Each row of a before or after table is a point. The points were changed in one or more steps. Then noise was added and the rows were shuffled. The steps act on how far a point lies along the listed directions, d1 being the first. What was done? A step turns or swaps two directions, mirrors them in a line or flattens them onto one, adds a multiple of one to another, or multiplies one. Angles are multiples of 10 degrees, from the lower direction toward the higher: turns from -170 to 170, lines from 10 to 170 but not 90. Use the fewest steps. Two steps may share a direction if one is a turn and the other turns, adds or multiplies; they go together, in the order done. Otherwise the lowest direction goes first.

Directions:
(1): [-2.7  2.6]
(2): [-2.6 -2.7]
Before, 14 rows:
[[ 3.8  2.9]
 [-1.8 -0.4]
 [-3.2 -0.9]
 [-0.4 -3.9]
 [-1.3 -0.7]
 [-2.1 -0.9]
 [-0.7 -1.8]
 [ 1.6  4.9]
 [ 0.2  4.6]
 [ 0.2  6.0]
 [-1.1 -1.0]
 [-1.3 -3.3]
 [-1.0  4.1]
 [-2.2 -3.7]]
After (14 x 2):
[[ 3.4 -0.1]
 [ 2.1 -0.1]
 [ 1.1 -0.9]
 [-3.6 -2.4]
 [ 4.2 -0.8]
 [ 1.6 -1.8]
 [-5.0 -0.1]
 [-4.0  2.5]
 [-5.9 -1.8]
 [ 3.8  0.9]
 [-4.4 -1.3]
 [ 1.8 -2.7]
 [ 0.9 -1.6]
 [ 1.4 -0.6]]
Steps: turn d1 and d2 by 110 degrees

Directions:
(1): [ 4.4 -0.5 -2.9 -0.4]
(2): [0.7 3.6 0.0 3.9]
(3): [ 0.7  3.8  0.8 -3.6]
Before (12 x 4):
[[ 2.9  0.5 -0.4  3.4]
 [ 2.0  2.9 -1.0  1.7]
 [-2.8 -1.7  0.7 -2.6]
 [ 1.6  1.1 -1.3  5.3]
 [-4.3 -0.2  2.8  0.2]
 [-2.8 -1.3  1.0 -0.5]
 [-2.1 -3.8 -1.3  1.0]
 [-0.3 -2.2  1.0 -0.1]
 [ 0.6  1.3 -0.1  2.3]
 [ 2.8  1.3 -1.6  3.0]
 [-3.1 -2.9  0.3 -2.1]
 [-3.2 -2.0  2.9 -1.9]]
After (12 x 4):
[[-3.2 -3.4  1.1 -2.5]
 [ 1.6  1.9 -1.4  6.5]
 [-3.6 -4.5  3.1 -4.9]
 [ 3.4  2.3 -0.5  5.0]
 [-3.8 -4.5  0.2 -3.9]
 [-3.0 -3.4  0.5 -4.2]
 [ 0.5  1.6  0.0  2.3]
 [-4.8 -3.6  2.9 -3.3]
 [ 3.1  3.6 -1.8  5.1]
 [ 2.4  3.6 -1.1  3.1]
 [-2.2 -4.1 -1.2  0.4]
 [-0.5 -2.5  0.9 -0.6]]
Steps: add 1 times d1 to d2
